Each row of a before or after table is a point. One or more steps were done to the points. Then noise was added and the rows were shuffled. The steps act on columns, c1 being the first. Write out the steps. A step turns or swaps two columns, mirrors them in a line or flattens them onto one, adds a multiple of one to another, or multiplies or shifts one. Angles are multiples of 10 degrees, from the lower column toward the higher: turns from -170 to 170, lines from 10 to 170 but not 90. Use the fewest steps. Two steps may share a column if one is a turn and the other turns, adds or multiplies; they go together, in the order done. Otherwise the lowest column goes first.
(in the rows, 128 means zero)

Before (9 x 2):
[[ 96 128]
 [ 69  82]
 [ 89  91]
 [127 131]
 [154 185]
 [134 121]
 [192  56]
 [127  70]
 [199 141]]
After:
[[ 82  70]
 [ 89  89]
 [119 133]
 [ 58 192]
 [184 157]
 [141 198]
 [127  95]
 [132 127]
 [ 71 126]]
Steps: swap c1 and c2

Before, 11 rows:
[[127 114 128 144 153 121]
 [114 111 134 110 156 156]
 [128 134 146 160 159 145]
 [138 114  69 153 124 116]
 [121 140 118 139  71 147]
 [123 146 121 111 151 136]
 [187 139 134  50 159 155]
 [116 135 134 156 120 104]
 [135 115 114 115 168 160]
 [110 145 123 159 146 136]
 [111 121 141 160 148 161]]
After:
[[116 150 134 158 139  74]
 [125 114 129 143 104  90]
 [108 140 142 161 112 132]
 [127  99 146 161 116 115]
 [138 123  66 153 119  88]
 [125 105 123 110 134 106]
 [119 182 117 139 167 116]
 [134  90 114 116  96 131]
 [187   7 136  50 123 125]
 [109 132 122 158 132 107]
 [113 133 136 109  99 128]]
Steps: turn c2 and c5 by 120 degrees; add -1.5 times c1 to c2; shift c6 by -30

Before:
[[138 143 166 153  93 154 104 109 121  93  68]
 [181  98 178 109 133  84  89  92 151 134 117]
 [116 140 108  97 111 102 119 134 151  89 134]
 [135 123 110 161  74 130 156 147 139 143  69]
 [192 127 141 144  86  94 120 135  75  71 138]
 [155 141 108  95 144 114 145 164  77 125 147]
 [125  81 166 125 148 162 117 160 118 147 148]
 [118 110 107  80 120 177 170 110 119  96 122]]
After:
[[140 116 108  98 144 134 119 119  94  88 140]
 [111 119 108  80 141  97 171 145 167  96 116]
 [144 139 166 153 166 113 104 141 151  92   9]
 [143 155 110  95 106 173 145  95 158 125 166]
 [ 81 125 165 125 102 108 119 100 157 148 168]
 [ 97 182 177 109 129 147  90 165  82 136 106]
 [123 135 111 162 178 120 155 100 121 143  10]
 [126 192 140 145 169 188 120 113 147  72 148]]
Steps: swap c1 and c2; turn c5 and c8 by 170 degrees; turn c6 and c9 by 140 degrees; multiply c11 by 2

Before (8 x 14):
[[153 116  99 110 123  92 139 113 133 137 128 113 124  97]
 [165 124 145 144 249 149 142  99 145 143 119 126 122 117]
 [161 125 150  95  98 142 136 168 142 135 113 119 124 149]
 [117 121 139 152 108 145 131 164  86 144 119 138 127 123]
 [141 129 138 120  93 147 148 140 140 150 133 158 114 125]
 [119 119 157 127 107 131 134 107 130 133 101 130 128 142]
 [118 129 141 144 127 153 127 105 114 143 134 100 124 138]
 [149 125 143 152  94 127 141 105 145 111 128 129 125 146]]
After, 8 rows:
[[153 132  99 108 118  90 142 112 132 134 118  85 125  95]
 [165   8 145 145 124 151 146  99 145 141 101 123 122 115]
 [119 151 156 127 119 130 137 108 131 131 105 134 126 140]
 [148 162 143 152 126 125 139 104 144 108 117 129 122 146]
 [118 128 141 144 128 153 129 105 114 144 139  44 124 139]
 [141 164 137 118 129 147 150 140 139 147 126 219 113 125]
 [160 158 150  95 124 142 134 168 142 134  95  99 121 149]
 [116 148 138 149 121 144 134 163  86 144 125 159 128 124]]
Steps: add -0.5 times c1 to c11; turn c2 and c5 by 90 degrees; turn c7 and c10 by -10 degrees; multiply c12 by 3

Before (12 x 24):
[[157 145  64 135 134  62  27 199 194 112 124 129 161 115 196 131 196 176
  186 122  93  83 166 120]
 [ 89 102 124  87 126 129  89 163  62 148 164 143  59 129 138 102  61  90
   17 142 207 184 143 156]
 [179  11  97 156 145 146  96 175 109 109   8 106 165 102 155 179 160  65
  175  92  57 156 164 144]
 [124  93 164  70 150  71 137 186  83 125 139  88 152 138 140  99  65  79
  124  66 167 147 147 168]
 [118 173 131  76 126 137 141 179  48 141 165 103 118  71 152  84 105  77
  126 173 226 157 150 102]
 [110 102 105  66 140 101  82 134  40 154 147  85  79 137 103 144 100 113
  134 107 173 119 150  79]
 [180 111   9 212  71  88  53 160 211  89 110 136 187 176 150 157 181 106
  208 130 146  29 130 151]
 [ 72 150 117  83 152 104 147 168  78 108 158 135  97 114  85 129  97 113
  149 164 125 164 135 163]
 [ 72 116 107 103 169 140  92 166  64 159 189  93 134  87  93  86 143  92
   73 105 181 104 118 164]
 [119  83  79 173  63 122 101 180 228 101 120 142 188 123 143 135 183 210
  199 121 147  56 170  97]
 [ 98 138 174  62 178  91 134 189  74  98 184  76 108 124 101 157 128 109
   47 185 240 144 128 126]
 [119 110 158  94 136 110 118 107  33  94 190  82  76  48 142 127  65 111
   72 128 186 150  88 158]]
After, 12 rows:
[[157  89 125  89 127 128  88 161 184 171 148 144  59 129 103 100  62  94
   17 109 207 185 144 156]
 [136  98 106  64 142  99  82 136 203 183 113  88  78 139 135 143 101 112
  131  94 172 120 148  81]
 [118  93 163  71 150  73 137 187 172 141 143  85 153 140 177 101  67  81
  124  89 170 145 150 165]
 [162 125 172  60 175  93 133 187 189 117 123  78 109 122  48 156 126 109
   45 104 239 143 127 124]
 [ 75 130   7 212  73  85  56 165  64  67 142 136 189 175 136 155 178 104
  208 151 148  33 131 151]
 [188 130 118  81 154 104 148 169 183 129  96 134  98 116  74 128  95 110
  144 109 120 167 136 166]
 [ 36  36  97 154 145 148  95 175 150 115 112 108 167 102 219 182 161  68
  174 217  56 156 160 143]
 [103 155  66 137 136  63  24 200  70  89 193 127 163 115 147 132 193 181
  188 145  92  87 169 121]
 [129 106 158  92 136 111 118 104 230 124 161  87  76  48 101 125  66 109
   72  79 184 148  86 159]
 [174  99 106 100 170 140  91 166 178 179 115  94 135  83 116  85 145  97
   74  59 180 105 119 168]
 [124  81  81 174  63 123  97 179  44  66 141 144 185 123 142 135 181 210
  199 136 146  55 170  99]
 [154 165 127  77 127 136 142 182 200 166 162 102 118  70  79  85 104  78
  125 128 228 156 149 102]]
Steps: mirror c1 and c2 in the line at 80 degrees; mirror c9 and c10 in the line at 100 degrees; turn c11 and c15 by -70 degrees; turn c15 and c20 by 60 degrees
